Each wall is flat, endless, passes through zero and stands at right angles to its row. A trip goes straight from one point to another. Which walls does it cross, in order?

Walls:
(1): [-22 -29  21]
(2): [ 28  12 -80]
(3): [-69  51 -45]
(4): [-24 -19   3]
(5): [ 29  18 -24]
(6): [-23 -51 -34]
Trips:
[ 42 -10  -4] to [20 -6 38] => 2, 1, 5
[  4  -6 -37] to [-22  51 -22] => 6
[ 32   7 -46] to [20 25 64] => 3, 6, 2, 5, 1
[  4  23 -52] to [ -8  28 -34] => 6
[ 22  15 -26] to [  9  33 -45] => none
[ 10 -40  44] to [50 31 19] => 6, 4, 5, 1, 2
[25 32 -7] to [ 47 -13  19] => 3, 2

Walls:
(1): [ 24  14  46  31 -17 -60]
(2): [ 38  15 -28  54  21  14]
(3): [ -3  33 -28 -33 -53   2]
(4): [-45   9  36 -20 -49 -30]
(5): [ -1 -17 -34   6  -3 -42]
Trips:
[ 28   3  18  22 -51 -62] to [-6 39 -1  7 20 35] => 2, 5, 4, 1
[ 45 -56   4   6 -58 -15] to [-54  -9  -2 -72  -3 -22] => 1
[ 85   6  -1  -1 -27   5] to [ 15  28  70   2 -10  24] => 4, 3, 2
[-30  58   8  74   3 -25] to [ -6 -53 -11  12  16  15] => 4, 1
[-11  42  36  20 -40 -36] to [  4  15  10 -60 -22  31] => 1
[-18  -2  -4 -45 -41  27] to [ 26 -18 -43  14   3 -15] => 5, 4, 2, 3
[-14  21  -2  26  14  40] to [  8 -16  -2  10  27 -23] => 5, 1
[ 63 -18  19   7  -2 -16] to [ 49 -22 -16  21 -28 -29] => 3

Walls:
(1): [ 14 -27   3 -27   9  30 -53  26  54]
(2): [-12 -17  17  -7  20   8  21   6   2]
(3): [-11  14  22 -25 -26  -3  26 -48 -14]
(4): [ 47   8 -43  17  -2 -15  41 -11  -1]
(5): [-39   8 -30 -17 -63  39  21  -9  66]
(6): [  4  16  19  71  13 -15 -36  37  19]
Trips:
[ 64 -45 -22   8  50  40  35  35 -32] to [-23 -91  -3  36  14  12 -23  -8  39] => 6, 4, 5
[-35 -44  44  -6  -4 -51  24 -27 -13] to [ 51  -1  -9 -13 -15  56  50   1  30] => 5, 4, 1
[  0 -24  15 -15 -22  10 -67 -17  25] to [ -8 -23   6  10  -5   9  20 -38  -9] => 3, 6, 2, 1, 4

Walls:
(1): [ 17 -25 -30 -15  26   7  31  11 -88  46   3  17]
(2): [-26  17  18 -47  44  19  68  30  23 -10  35  21]
(3): [  4  16 -15   8 -22 -19  25  23  -4   8  -3 -19]
(4): [-25   9  14 -38 -26  18 -45 -58 -12 -14  21  17]
(5): [-22 -16 -10 -46   4  41 -10 -37 -27  52  15  43]
(6): [ 30 -56   8  23  65  27  63  50  -2 -28  14  15]
(7): [-28 -18   6 -59 -44   6  -6 -39  55   1  66   7]
(8): [ 25  53 -87 -16 -41   4  -2  43  14 -43 -18 -52]
(9): [  5 -28  22  16 -24  -1 -38  29   9  35  36 -26]
(10): [-16   8 -15   8 -29  -7 -21 -57  12  -5  -5 -23]
Trips:
[ 30   3  17   6   2   6  -4 -22   8 -13  59 -54] to [-58  19 -29  21 -25  19 -11 -17  19   0  44  15] => 6, 2, 5
[-29  23  33 -10 -76   9  55 -28  12 -18   8  27] to [-12  -2  13  51  24 -32 -16  -1   0   3  -1  67] => 3, 10, 7, 6, 2, 4, 5
[  4 -14 -23  26   6 -19  10 -25 -54  61 -34  11] to [-22 -25 -21  29  13  16  -4 -53 -27  21 -57 -14] => 3, 4
[-37  39  55  52  14  12  32 -18 -26 -12  38  42] to [ 36 -27 -19 -13  -8  32  28   9 -40 -20  -4   2] => 1, 4, 3, 8
[ 29  -3   3  18 -27  -6   4  11   4 -61  -8  -8] to [ 54 -20  -2  24   6 -38 -42  14  16  -4 -20  31] => 10, 9, 3, 8

Walls:
(1): [-11  21   1   4  31 -17 -13   1  20  28 -63   4  -5 -22 -15 -18  -4 -30
  35   1]
(2): [ 14  72  49 -51 -21 -53   1  46   5   8   6  36 -41 -28  41  20 -10 -28
  34  38]
(3): [ 28   7  -2 -40 -45  39  54  12   3  32 -24  76 -17   0 -17  -3 -27 -19
 -20  23]
(4): [-18   4  -8  19  32  46  12 -10 -25 -20 -14 -39 -33   1 -39  43  29 -25
  23   3]
(5): [-37  -5 -12 -38  44   0   8  27 -29  22  -5  31  37  46  12 -11  64  34
 -35  53]
(6): [-53  33  23  10   0   2  -6  24 -15 -41  37   3 -11 -24   4 -45  25   9
  74  45]
(7): [-28 -51  -9   3 -10  57   3   9  17 -68  -2 -20  62  17  30  -9 -39  43
 -23  24]
(8): [ 17  25   6  45  15  -3  55 -37 -11 -12  24  -3  17  -8  44  30   9  27
 -24  17]
Trips:
[  4  52  40  29  19  -2 -29   0  72  25  -5  19 -25  -8  61  19 -22  -1
  -9  53] to [-22  10  -5  -1  -1  35   5 -69   7 -95  36 -17  35  12  -9  23  43  -8
   9 -22] => 3, 7, 4, 1, 2
[ 47 -42  31 -39  23  -6  76  62 -33  23  11  36   8   0  24  28  49 -38
  25  -6] to [ 24 -27   0 -19  15 -21 -17 -23  57 -18  19   2 -16 -29  -9  -5  22   3
 -22 -47] => 4, 8, 5, 3, 2
[ 41 -16  18  -9 -15  12  -6  -3  27  -4   6  18  -9 -28  32  -1  -2  20
 -21 -45] to [  9 -14  29  55  18   5 -46  37  -1  20 -17 -15   2  37 -10 -61 -40  13
  -9 -47] => 2, 8, 3, 1
[-25  32 -39 -36  46 -39 -36 -28  18  -8 -26  26  91 -51  -5 -83  -1  12
  33 -16] to [ 16  11 -34   0   2  -8  26 -44  41 -38 -17  -7  15   5   1 -22  42 -15
 -22 -46] => 6, 8, 5, 4
[-24 -47  39  24  39  21  29 -14 -16   6 -14  -9  35 -89  27  14   1   4
  12  16] to [ 30 -16 -45  44 -34  17  20  -6 -18 -23  10  23  13  45 -11 -86 -19  48
 -29  -1] => 5, 1, 4, 3, 6

Walls:
(1): [-11 -53   3  13   0  30 -30 -43  -4  24 -34 -25  19  -8  16 -18 -29 -20
  79  21 -40 -30 -44  25 -20  17   5  14  10 -45  13 -17]
(2): [ 43 -21   3  40   4  10  16   7  49 -28   8  23  15   4 -16  58  16 -27
  54 -38   8 -42 -36  22  -5  16  15 -45 -39 -33  42  12]
(3): [ -1  16 -15 -24 -34 -27 -46  11 -45 -23 -19  31  22 -26  41  -2  -7  -5
  19  11 -42 -30   9 -29  -6 -12  35  14 -37   2  69  10]
(4): [ 12  49  28 -20 -10   2 -19 -83 -34  11 -34 -14  15   0 -49   0 -40 -21
  11   9  27 -29   0  15   2  58 -33 -10  20 -13 -19 -20]
(5): [-19  28   1  10  -9 -44 -32  88 -27 -16 -28 -21  46  -8 -40  60  31   6
  40 -38 -16  59  32   1  15   9 -16   0 -34 -17  28 -16]
(6): [ 27 -84  11   3   2   9  30  48 -20  18 -44 -30   1   9  92  19  -1 -12
  20 -31 -45  26 -14  11 -49 -30  20  -5 -31  21   6 -42]
Trips:
[-71  61   3 -34   0  67  31  53  19 -26  31  60 -69 -13  11 -18  57  12
  66   1  61  10   5 -49 -14  -7   3 -27 -18  15  -2 -26] to [ 39 -21 -28 -13  61  81 -44 -36  41  51 -14 -33 -21 -30 -23 -17 -14 -19
 -38  33 -13  12 -22 -35 -10   6   0  33 -20 -40 -27 -19] => 5, 2, 1, 4
[ 20  49   8 -52   3 -14 -37 -25  28   0  20   8  30  61  -6  -8   4  14
  -4  -3 -45  14 -11  -1  20 -33  24 -33 -10  -6   1   0] to [-22  42  58  12 -20  29  10  21  22 -24 -11  20 -18  43 -16 -16  15  49
   2  36  25  12  34   7 -11   6 -36   5 -21 -39 -15  29] => 3
[-11 -29 -28  -6 -15   5  18 -49 -12   8  16   6  30 -22 -14 -26  61  -7
  -6  16  22 -41 -21  31  17  -5 -18  29  38  17   8  15] to [-17   0  -3  50 -12  -7 -63 -42  37  52 -77  -1  -9  24  20 -16  89  32
 -35 -27  48 -13 -25  21 -32  -6 -18 -25 -58  42 -41 -47] => 6, 1
[ 41  59   2  27 -22  29  70 -33  23  18  49  21 -21 -31  10 -51 -24  17
  -8  79 -32  16  31  37  15 -11 -12  39 -34 -18 -52   0] to [-59 -25   4 -46 -40  19 -12  17  32  -6 -38 -18  23   1   4  -2  29 -15
  11   7  -1 -23 -19  73 -53  52  10  10  -8  52  31 -54] => 1, 6, 3, 2, 5
[ -4 -45 -24 -15   1  25 -68  29 -34 -55   6   6 -14 -31  45  19 -19 -12
  10   8 -95  -2  25  20 -21  25   0  -3  21  24 -55 -32] to [  2  10  -5  42  -5 -63  13   9 -17 -40 -33   7  -6 -13  50   6  41  42
  -8   0  -1  27  44  10  30  43 -44  56 -18 -46   2 -14] => 1
[-11 -32  -5 -18  16  36  25  17  -5 -46  29  27  -2   4 -47  37   8  71
  -2 -13   7 -24 -31  40  21  -4 -28  -1  32 -18 -27 -12] to [  3  32 -29  49   2 -44 -13  -3 -30 -67  35  13 -35  -4  -8  39  35 -50
  15 -42 -10   0 -40  -1 -69  38  21 -37  53 -19 -42 -52] => 5, 4
